Each row is a point. The points of each table are mixes of a few directions, plus a little noise. How many directions does each table use, and how many do they share? Where both have some left over, give the other angles between the two spaces (their principal angles), to ten degrees, smallest first.

First, 4 rows:
[[ 30   9]
 [-81 -26]
 [ 21   7]
 [ 27   9]]
Second, 7 rows:
[[ 75  24]
 [ 14   5]
 [-81 -26]
 [-33 -11]
 [  2   1]
 [ 38  12]
 [-19  -5]]
Directions: first 1, second 1, shared 1

First:
[[ -24   10  -38   34   -6  -33]
 [ -36   18   66   16    8   27]
 [  71  -20   15  -10  -27   42]
 [  -5    6   15    8   -5   11]
 [  28  -38  -39  -24   34  -39]
 [  -9    5   65  -44   16   41]
 [  38    8 -120   -9  -53  -30]
 [ -45   33   36    4   -8   20]
 [ -17  -24   -2   24   42  -41]]
Second, 9 rows:
[[ 46 -12 -19  75 -41   5]
 [ -9  14 -49  10 -21 -19]
 [-20  15  38 -41  11  24]
 [ 61 -37 -52  39 -13 -26]
 [-15  20  10 -48  -4  20]
 [-31  -1  64 -14  37  13]
 [ 33 -38 -18  58  11 -31]
 [ 16   7 -40 -37 -18   1]
 [-84  33  67 -41  38  14]]
Directions: first 4, second 4, shared 4

First, 10 rows:
[[ 17 -46  12  -2 -47  77 -25   0 -33]
 [ 31 -12  10 -15  63  40  15  -4 -10]
 [ -9 -22 -25  10 -25  28 -33 -15 -12]
 [-99  40  45  22 -78 -46  46 -30  -4]
 [ -5  15 -44   8  30 -40 -19  -5  22]
 [-22  48  -8   7   0 -96  16  15  38]
 [ 38   9  -3 -19 115   7  26  -2   9]
 [ 26 -12 -31   5 -52 -23 -47  33  13]
 [-28 -22   1   8 -15  55  -7 -35 -28]
 [ 52   1  43 -24   9  -1  28  43   5]]
Second:
[[-52 -40  26 -74  13  -3 -26  -7  62]
 [-18 -66  27 -89  -5  16 -53  17  66]
 [-32  53  -5  45  22 -27  47 -32 -24]
 [ 27   2  -7  17 -12  10  -5  12 -16]
 [  6   2  -4   9  -1   1   2   3 -10]
 [ 78 -12 -19  24 -32  33 -21  37 -36]
 [-12  59 -17  69  16 -24  52 -28 -42]]
Directions: first 4, second 2, shared 1; angles 90

First (8 x 12):
[[   7   14    7   -1   -7   24   14    9   -5    8    9   -7]
 [ -38  -73  -31    7   35 -121  -74  -41   20  -38  -45   36]
 [   9   18    8   -1   -8   29   18   10   -4    9   11   -9]
 [  12   22    9   -2  -10   36   23   13   -5   12   13  -11]
 [  12   24   10   -3  -12   40   24   14   -5   12   15  -12]
 [  -8  -16   -7    1    7  -26  -16  -10    4   -8  -11    9]
 [   8   17    7   -1   -8   27   17   10   -4    9   10   -7]
 [  -2   -5   -3    1    2   -9   -5   -2    1   -3   -2    2]]
Second, 11 rows:
[[-24 -13  14  -1  23 -16 -11 -18  -7  16  17   3]
 [ 20   7  -9   5 -15  45   6  -2 -40  10   4  -3]
 [ 37 -32 -29  22  -9 -21 -22  12 -14   1 -35  37]
 [  2  14   1  -7  -7   8  21   8  21 -21   2 -10]
 [-17 -25   4   5  27   1  -6 -30 -32  11  25  11]
 [ -1  -2   9   0  13  23  28  -7  -8  -2  30   1]
 [-15  45  25 -15 -24 -61 -29  49  84  19 -45 -25]
 [  1  -9  12   2  20   7  29   0   8  -3  28  10]
 [-29  20 -11 -20 -26 -57 -48   2  46 -27 -55 -29]
 [ 29 -10 -16  10  -4  34  23   1 -26 -10   8  14]
 [ -2   5   1  -2   0  37   9 -16 -33   5  20  -9]]
Directions: first 1, second 5, shared 1

First (11 x 18):
[[ 13  19 -30 -12  -3 -30 -35  79 -13  -6  18  20   4 -11  13 -33   5  -2]
 [-25 -25  40   9 -14  25  28 -55   1  15 -18 -10 -39   3 -11  17 -11 -28]
 [ 25   2 -17  17  10  28  20 -21   1  11 -16  -7  56  -7   3  22  32  87]
 [-26 -34  32  -5 -29   6  16  -3 -20  18 -12  31 -71  -7  -5   5  -5 -84]
 [-23  -1  28  11  -3  29  23 -44   5  10 -19   4 -25  10   4  13   0 -18]
 [ -9 -23  25  -8 -15   2   6 -16  -2   4  -3 -22 -28  -4 -14   0 -22 -20]
 [-38  24  50   5  -2   9  -2 -38  21   0 -11 -32 -45  15   1 -20 -43 -25]
 [ 33  -2 -25  -9  -1 -18 -16  32  -4  -6  13 -24  41 -15  -7 -10  -1  54]
 [ 16   7 -19   3  20  -3  -1 -21  17 -13  10 -23  46  10  -4  11   2  41]
 [ 26 -27 -38 -11  14 -24  -4   0   3 -18  27  -2  44   4 -13  25  10   4]
 [  6  56 -49   3  19 -21 -40  89  -9 -13  16  67  21   2  39 -31  39  -4]]
Second:
[[ -12   20   23    5   -1   12    1  -18   10    3  -11  -25   -7    2
     2  -13  -16   20]
 [ -16   26   29    8   -1   15    1  -23   13    3  -14  -33   -9    5
     4  -18  -22   29]
 [   2   -2   -3   -1    0   -2    0    2   -1    0    1    3    1   -1
     0    2    2   -3]
 [ -19   32   35   11   -1   19    2  -28   17    4  -18  -40  -12    5
     4  -21  -26   33]
 [  29  -49  -53  -15    0  -28    0   42  -25   -6   26   59   17   -7
    -6   32   39  -50]
 [  59 -101 -110  -33    2  -59   -1   88  -51  -11   55  121   34  -16
   -11   65   82 -104]
 [  -6    9   12    3    0    6    0  -10    5    2   -6  -12   -4    1
     2   -7   -8   10]
 [  -8   14   13    4    0    8   -1  -10    7    2   -6  -15   -5    2
     1   -9  -10   12]
 [  -9   16   17    6   -1    9    0  -13    8    2   -8  -19   -5    3
     3  -10  -13   16]
 [ -16   26   29   10   -1   15    1  -23   14    2  -14  -32  -10    5
     3  -18  -22   28]
 [  -4    7    8    2    0    3    0   -6    3    1   -3   -7   -2    1
     1   -4   -5    6]]
Directions: first 5, second 1, shared 1

First, 10 rows:
[[  31   44   17   58   15   12  -36   56   18   30   40   35   45  -28
    16  -12   27  -12   25   41  -41  100  -16  -11]
 [ -37  -52  -21  -70  -18  -14   43  -67  -22  -35  -48  -42  -54   34
   -19   15  -32   15  -30  -50   49 -121   19   13]
 [  14   20    8   26    7    5  -17   25    8   13   18   16   20  -13
     7   -6   12   -6   11   19  -19   46   -7   -5]
 [ -33  -47  -18  -63  -16  -12   39  -60  -20  -32  -43  -38  -48   30
   -17   13  -29   14  -27  -45   44 -108   17   11]
 [ -32  -45  -18  -60  -16  -12   38  -57  -19  -30  -41  -37  -46   29
   -17   13  -28   13  -26  -43   43 -104   16   11]
 [   1    1    1    2    1    1   -1    2    1    1    1    1    1   -1
     0    0    1    0    1    1   -1    3    0    0]
 [  32   45   18   61   16   12  -38   58   19   31   42   37   47  -29
    16  -13   28  -13   26   43  -43  105  -16  -11]
 [ -13  -18   -7  -24   -6   -5   15  -23   -7  -12  -16  -14  -18   11
    -7    5  -11    5  -10  -17   17  -41    6    4]
 [  14   19    8   26    7    5  -16   25    8   13   18   16   20  -13
     7   -5   12   -6   11   19  -18   45   -7   -5]
 [  23   33   13   43   11    9  -27   42   14   22   30   26   33  -21
    12   -9   20   -9   19   31  -31   75  -12   -8]]
Second:
[[ 26  77  17  43 -13  14 -27  61  61  36  63  40  21 -19  19 -18  22 -20
   -6  31 -56 106 -21 -15]
 [ -3  19   2  -7 -15   4   3   5  24   3  17   4 -12   3   4  -4  -3  -5
  -16  -1 -10   7  -4  -3]
 [-26 -58 -16 -47  -1 -13  30 -56 -37 -32 -47 -36 -34  23 -16  15 -25  15
  -11 -35  48 -99  18  12]
 [ 37 -30  14  93  71   9 -57  40 -71  14 -14  24  90 -42  11   2  32   6
   91  60  -9  86  -1  -4]
 [-18 -24 -10 -35 -13  -7  23 -34  -6 -18 -22 -22 -30  19 -10   8 -18   6
  -19 -27  24 -61  11   6]
 [-10  49   1 -35 -50   1  22   4  68   5  35   5 -45  16   2  -9  -9 -13
  -54 -20 -18  -4  -8  -4]
 [ -8 -19  -5 -11  -1  -5   9 -16 -11 -10 -13 -10  -8   7  -3   3  -7   5
   -2  -8  13 -30   5   4]
 [-24 -26 -14 -48 -15  -8  31 -43  -8 -21 -28 -27 -38  23 -12   7 -22   8
  -23 -31  30 -77  14   6]
 [ 34  33  18  70  30  11 -44  56   0  28  31  36  59 -35  19  -8  29  -9
   42  48 -37 105 -13  -9]
 [ -9 -22  -6 -14   3  -3  11 -21 -20 -13 -18 -12  -8   8  -6   5  -7   9
    2 -12  18 -36   8   4]]
Directions: first 1, second 2, shared 1
